Rows are points. Each table stands for the endless flat space through its points: a line for two points, a plane for three, and so on. The two share one point or none. Which?

First (2 x 3):
[[-12  32  -6]
 [ -8  16  10]]
Second:
[[-13  20  16]
 [ -7  20   1]]
They share: [-9 20  6]

First:
[[ 29 -11   4  19  11  48]
 [  9 -27  32   1   8   0]
 [ 28 -22   7  15  17  40]
 [ 24 -43  25  11  26  15]]
Second:
[[  8 -25   0  19  -9  12]
 [ 10 -17  10  11  -3  18]]
They share: no point

First, 5 rows:
[[  7  -2 -20  27  -6 -13  18  -7  -5]
 [ 14  21 -21  10  -2 -20  -3 -10 -14]
 [ 28  20  -6   1 -35  20  26  13 -20]
 [ 40  35 -15   4 -10   6  13  -9 -10]
 [ 31  16  -7   6 -37  27  35  13 -18]]
Second, 3 rows:
[[ 19  12 -22   7  -6  -3  16  -9  -9]
 [ 16  21 -25  22 -21 -18  -5  -9 -15]
 [ 18  11  -7   0  -3   4  25   3 -11]]
They share: [ 17  16 -16  11 -12  -7  10  -3 -13]

First:
[[ 11 -18  23   0  -4 -20  10  -6  13 -12  12 -10]
 [  6 -18  23  -2  -7 -16   6  -8  11 -15  12  -9]
 [-11 -24  17 -16  -4 -27   8   8  27   0  -3  -5]]
Second:
[[  7 -33  19   5  -7 -20   2   6  23 -31  -2  -9]
 [ 17 -13  -8 -14 -37 -17  12 -24  39 -14  10 -14]
 [  7 -29  27   4  -2 -33  27   0  22   2   7   4]
 [ -6 -33  34 -18  13 -26  -3   6   6 -24  10 -21]]
They share: no point

First (6 x 18):
[[ 41  28 -14  27 -14  34   1 -26  -7  23   1  17  21  11 -19  15  -7  -9]
 [ 35  40 -14  26  -6  19   8 -28  -8  18  -7  25  41  16  -4   9 -16 -15]
 [ 33  13  -7   1  15  18  14 -11  -8  23  -8  11  32  26  24   4   7 -33]
 [  6  11 -20  21  -4  -8  10 -14   2 -12   1   2   8  26   7  19  25  -1]
 [ -5 -13  -5  31 -15 -12  -1  -6 -13 -26  14 -18  -2   3 -16  11  32  -7]
 [ 10  21 -30  27 -34  -2  -2 -20  10 -18  15   6  -2  14  -9  17  23  19]]
Second (3 x 18):
[[ 23  14 -31  26 -26  -2   5 -11  -6  -4   6   2  23  11  -7  12  24  -5]
 [  8  11 -16  11 -17  10  -1 -17   0  -7   9   8  11  14   2   6  15   1]
 [  8  21 -34  13 -27  12   3  -7  -4  -9   1   0  11  16   8  18  13  -9]]
They share: no point

First, 6 rows:
[[ 16 -14  12   4  -3 -24 -22  29  41  49  11  27  39  19   6 -14   7 -26
   16  24 -16  17  17  -9]
 [ 35 -20 -31  -2  -4 -21 -12 -10   0  -8  28  38  -6   0  43  -6 -30   6
   18  27 -19   1 -29 -16]
 [-19 -24  35  -9  22 -30 -19 -16 -20  -2  10  20  41  48  -4  34 -24 -12
  -13  12 -14  -4 -11  13]
 [  6 -12  -3  12  11 -42 -24   9   9  -4  15  46  19  16  12 -10 -10  -6
   12  36 -16   6 -25 -12]
 [-29 -16  34   7  34 -36 -41  -8  -4  -7   0  19  33  19  -8  20 -25 -20
   11  22 -10  25 -15 -12]
 [ 51 -18 -22  -7 -24 -12  -5  25  42  53  25  32  19  14  35 -25   3 -13
   16  22 -18   1  16  -7]]
Second, 4 rows:
[[ -6  -7   3 -27  20 -33 -16  14  20  15   2  30  16  -4  22   6 -36 -23
   32  22   2   6  -9  -6]
 [ 18 -30 -16 -18  -4  -6 -20  19  13  38   4  25  16  -3   6   7 -24 -15
   16  40  -7 -11 -16  11]
 [  0 -12  -1 -25  15 -27 -17  14  19  21   1  30  16  -3  17   6 -34 -21
   29  26   0   3 -10  -2]
 [  0 -18  -2 -12   4 -22 -18  19   7   6  30   9  18  -3  40   7 -16 -19
   12  20  -9  -1 -12 -11]]
They share: [ 15 -20   1  -5   4 -18 -21  -1  12  18  15  21  19  13  21   3 -20 -13
  14  18 -14  12  -2 -10]
